Each row is a point. Examples show where two turns around zero, p and q, send a point. Where does a point land after both, in the order given? Backwards means that the second turn is done in reverse. Each puzzle has new turns, and all numbers are rounded.

Turn p:
[  8  16 -27] => [-14 -16 -24]
[ -3 -37  76] => [36 57 51]
[-1 17  7] => [-17   8   1]
[-16   7 -16] => [-11 -21   3]
[ 15   2 -15] => [  1  -4 -21]
[ -3  -4 -25] => [  3 -23 -10]
Turn q:
[-33 -20 -36] => [-43  30  -5]
[-18  30   2] => [-5 -4 35]
[ 20 -13  36] => [ 19 -33 -20]
[30  4 -2] => [29  6 -8]
Where do these land?
p, then q: [  5 -37 -22] => [ 24  13 -33]
p, then q: [-10  25   0] => [-25  -7   8]
q, then p: [ 38  -1 -14] => [-11   7 -38]
p, then q: [-33  13  36] => [ -7 -46  20]

Turn p:
[52 12 22] => [14 56 -5]
[-24   4  32] => [ 7 -7 39]
[-41  39 -17] => [-51 -22  20]
[  6 -21 -55] => [ -9 -24 -54]
[  7 -34  17] => [38 -4 -1]
Turn q:
[ 34  11 -17] => [ 30 -16  20]
[-11  39   2] => [17 37  6]
[ 26 -42 -19] => [  0 -53  -5]
[ 11 -43  25] => [-40 -31   7]
[-60  35  10] => [ -7  64 -28]
Where do these land?
p, then q: [-18  22   8] => [-25  16  -2]
p, then q backwards: [ 16 -34  17] => [  6  23 -33]
p, then q: [-48 -10 -61] => [-26 -39 -63]
q, then p: [ 6 39 29] => [-12  29  38]
p, then q: [ 44 -18   7] => [44 -1 20]

Turn p:
[12 -5 -1 14] => [ -5  -1 -18   1]
[ 46  -7 -41  20] => [-24 -28 -44 -31]
[-18  -4  -3  17] => [-14  -4   3  20]
[  6 -26 -11 -11] => [ 15 -26  -6  -1]
[ 31 -19   3   5] => [ 13  -7 -33  -6]
[-60  40  14 -43] => [ 6 25 81  2]
[-17  21  40  -2] => [10 41 17 15]
Turn q:
[ 40 -38  -8   5] => [27 24  2 43]
[-10  39   6 -11] => [-33   0  -7 -26]
[-5 12 -1 14] => [-13 -11   8   1]
[  2 -16  -3 -76] => [ 29  36 -56 -28]
[  5 -11   6  30] => [ 4 -7 27 17]
[-15  -5  39  12] => [  9   2  36 -24]
[-16  20 -38  25] => [-24 -42 -10  17]
Where do these land?
q, then p backwards: [ 33  21  -5 -23] => [10 22 17 35]
p, then q: [ 25  -7 -27 -11] => [ 27   8 -27   1]
q, then p: [-25  25 -14 -10] => [  9 -32  20   4]
q, then p backwards: [-4 20 14 30] => [-27  14 -24  -3]
p, then q: [-28 -60  32  14] => [ -4 -12  42  61]

Turn p:
[  3  17 -25  34] => [-30 -12  32   1]
[-20  -2   7  25] => [ 0 20 26 -4]
[  0  25  12 -18] => [ -5   7 -18  26]
[ -9  -2 -13 -24] => [-10   4 -24 -11]
[14 38 -5 33] => [-24 -13  31  32]
[ 12 -76  24 -51] => [ 69  -6 -49 -44]
Turn q:
[-15 -26 -34  34] => [-40  38   7 -11]
[ 54 -17  58 -13] => [ 21 -26 -30  69]
[-32 -28  -9  15] => [-27  19  32   1]
[ 1 51  5 12] => [ 44  13 -11 -23]
[-12  26 -22   0] => [  8   4   0 -35]
[-10  -3 -31 -20] => [-22 -16   3 -27]
[ 14  -3  34 -27] => [ 17 -32  -1  28]
Where do these land?
q, then p: [ 16  55 -18 -14] => [ -5 -40 -43 -16]
p, then q: [ 16 -35 -17 -30] => [-37 -31 -14 -10]
q, then p: [41 37 11 19] => [-32 -50   0  -2]
q, then p: [-13  12  33   8] => [ 17 -21  14  24]
q, then p: [-37  -2  18 -21] => [44  7  2 11]
p, then q: [-40 -21 -20  35] => [ 41 -39  21   2]
q, then p: [ 17 -46  -7   3] => [-18  33  28 -16]
